Each point is reached from the start by the listed moves, each made once or not at all, plus a little noise. Say if it took an odd or an even number of moves. Then give how often each move was made.
In the rows, 128 means zero.

Moves:
(1): [203 159 214 158]
(2): [ 74 177 140 185]
Start: [117 108 150 116]
Points:
[ 64 157 164 170] -> odd (0, 1)
[116 111 150 110] -> even (0, 0)

Moves:
(1): [126 107 128 153 129 131 124 142 115]
(2): [182 105 143  87 133 145 185 145  99]
(3): [139 170 161 136 109 124 150  83  86]
(4): [102 133 181 153  75 126 110 146 119]
(5): [140 161 131 134 170 125 143 161 100]
(6): [107 172 103 129 136 176 160 127 173]
(7): [ 89 140 118 115 129 129 134 146 121]
(8): [125 111 153 119 152 144 102 122 133]
(9): [132 101 163 129 163 101 140 120 118]
Start: [166 151 116 133 146 126 136 120  91]
Points:
[230 169 165 100 128 140 213  90  24] -> even (0, 1, 1, 0, 0, 0, 0, 0, 0)
[169 204 128 116 143 187 249 119  50] -> odd (1, 1, 1, 0, 0, 1, 1, 0, 0)
[108 179 186 144 163 136 112 181  51] -> even (0, 0, 0, 1, 1, 0, 1, 1, 0)
[199 152 104 116 161 193 219 150  96] -> odd (1, 1, 0, 0, 0, 1, 0, 0, 0)
